Rows are points. Each copy is the shape, with its points in the same order, turned, moved and blurred by noise. Is it also mirrored, or only turned?

Shape, 7 rows:
[[  9   3 -33]
 [ -7 -23  34]
 [ -3  12   2]
 [ -5 -18  35]
 [  2  -1  26]
 [  1  30   6]
 [-32  26 -41]]
Copy 1 (7 x 3):
[[ 26  -8 -32]
 [ -2 -39  30]
 [ -3  -3  -7]
 [  3 -25  23]
 [ -2 -10  23]
 [-11  10  -5]
 [-15  -6 -60]]
Copy 1 is: only turned
Copy 2, 7 rows:
[[ 35   4   3]
 [-22 -43 -10]
 [ -5   1  -4]
 [-22 -40 -14]
 [-17 -19 -20]
 [-10  14 -10]
 [ 12  27  39]]
Copy 2 is: mirrored
Copy 3 (7 x 3):
[[ 16  -7 -30]
 [-13  27  27]
 [  6 -10  14]
 [-11  21  33]
 [  4  15  27]
 [ 15 -29  19]
 [ -4 -48 -19]]
Copy 3 is: mirrored
Copy 4, 7 rows:
[[ 19  -3 -36]
 [  7  13  38]
 [ 12 -17   3]
 [ 11  11  37]
 [ 17  -8  25]
 [ 15 -34   0]
 [-24 -21 -42]]
Copy 4 is: mirrored

Shape:
[[ 25  -3  13 -33]
 [  1   2  42  12]
 [ 20  19  25  14]
 [-14  14  -7  -3]
 [ 26 -14  -8 -15]
 [  1  32 -11  22]
 [-17   2  23  -2]
 [-56 -12 -25 -11]
 [  4 -26 -19 -23]]
Copy 1:
[[-13  12   3 -42]
 [ -3   2  41  -2]
 [-30  -4  38  -5]
 [-23  17   0   3]
 [-13 -14 -11 -25]
 [-43   5   6  24]
 [ -5  25  22   2]
 [ 13  43 -31  26]
 [  4  10 -26 -24]]
Copy 1 is: mirrored
Copy 2:
[[ 11   6 -12 -31]
 [ 28 -20  35 -13]
 [ 42   4  22  -3]
 [  0   1   8  19]
 [ 20  -9 -26 -13]
 [ 27   9  12  37]
 [  4 -16  26  -3]
 [-44 -27   2  32]
 [ -6 -21 -32  -6]]
Copy 2 is: only turned
Copy 3 (9 x 4):
[[ 18 -26 -14 -21]
 [ 22  -5  38  16]
 [ 36   0   7  20]
 [-10  27   2   3]
 [  5 -21 -16   4]
 [ 14  27  -8  27]
 [ -1   5  28   6]
 [-60  23  14 -12]
 [-25 -23 -11  -7]]
Copy 3 is: only turned
Copy 4, 9 rows:
[[  8 -11  16 -31]
 [ 25  -9  27  25]
 [ 45   9  19  10]
 [ -2  28   3   7]
 [ 14 -10 -12 -23]
 [ 33  43  -4   9]
 [  2   4  23  21]
 [-44  29 -17  25]
 [-11  -9 -20 -16]]
Copy 4 is: only turned

Shape:
[[ 38 -23  16 -30 -21   2]
 [ 15 -13 -24  12   0   6]
 [ 46   3   2 -15  14 -15]
 [-13 -10 -14  10 -41  14]
 [  0   2   7  12 -54  12]
 [-29  13   6  20 -15  15]
 [-29  32  -4   9  31 -43]
 [-15  -6  17 -12  -3   4]
 [ 19  10   1 -11  27  20]
 [  0   5  13  43 -22  -4]
 [-10   6  16   8 -16  12]
 [ -1  21  13  13 -33  -7]]
Copy 1, 12 rows:
[[ 33  14 -17 -38 -16   7]
 [ 13   2  -6  18   7   9]
 [  8  19 -35 -23  17 -10]
 [  9   0  20  18 -36  13]
 [  3  26  18   4 -47  13]
 [-12  13  44  12 -15  -4]
 [-60 -11  10  -2  23 -28]
 [  3  -2  26 -24  -7  -8]
 [ 20  18   3  -5  24 -28]
 [-21  34  21   8 -10  26]
 [ -3  18  29  -6 -14  -2]
 [-20  28  12  -4 -30   0]]
Copy 1 is: mirrored
Copy 2, 12 rows:
[[ 54   1   7 -18 -40  -2]
 [-14  -7  21  -6 -21   8]
 [ 29  -3  35 -29 -21 -30]
 [-10  -1 -23  13 -37  15]
 [ 11  15 -26  26 -39   2]
 [-12   4 -27  11   6  -6]
 [-31 -27 -14 -25   8 -53]
 [ 20  -9 -23 -12   2  -5]
 [ 11  11  16 -32  13  -3]
 [ -9  -5  -5  38 -13 -16]
 [  6   1 -21  13  -3  -3]
 [  3  10 -17  14 -24 -31]]
Copy 2 is: mirrored
Copy 3:
[[-10 -19  27 -13  47 -10]
 [ 16   1  -6  22  10   6]
 [ 34  -3   4 -17  40 -12]
 [-23  13  10  25 -13   0]
 [-14  12  39  14 -23  -3]
 [-13  16   1  -4 -30  18]
 [ 20  15 -53 -43 -17 -16]
 [-13 -10 -11 -23   4   3]
 [ 17  -4 -10 -19  24  26]
 [ 11   0  13   1 -44  -5]
 [ -3  -1  10 -15 -18  12]
 [ -1  24  20 -19 -23  -6]]
Copy 3 is: mirrored
Copy 4:
[[ -9 -37  32  33  13 -22]
 [  9 -13 -11  21 -21   5]
 [-28 -31 -15  23  18 -26]
 [ 29  11  22  14 -31  -3]
 [ 37  15  25  26 -11 -16]
 [ 28  27   8  -7  -3   7]
 [ -1   7 -37 -47  -4 -32]
 [  9  -2  22 -12   8  -3]
 [-17  -6  -6   8  19  14]
 [ 46  10 -14  13  -3 -17]
 [ 25  11  14   0   7   0]
 [ 29  23   8  11  -6 -33]]
Copy 4 is: mirrored
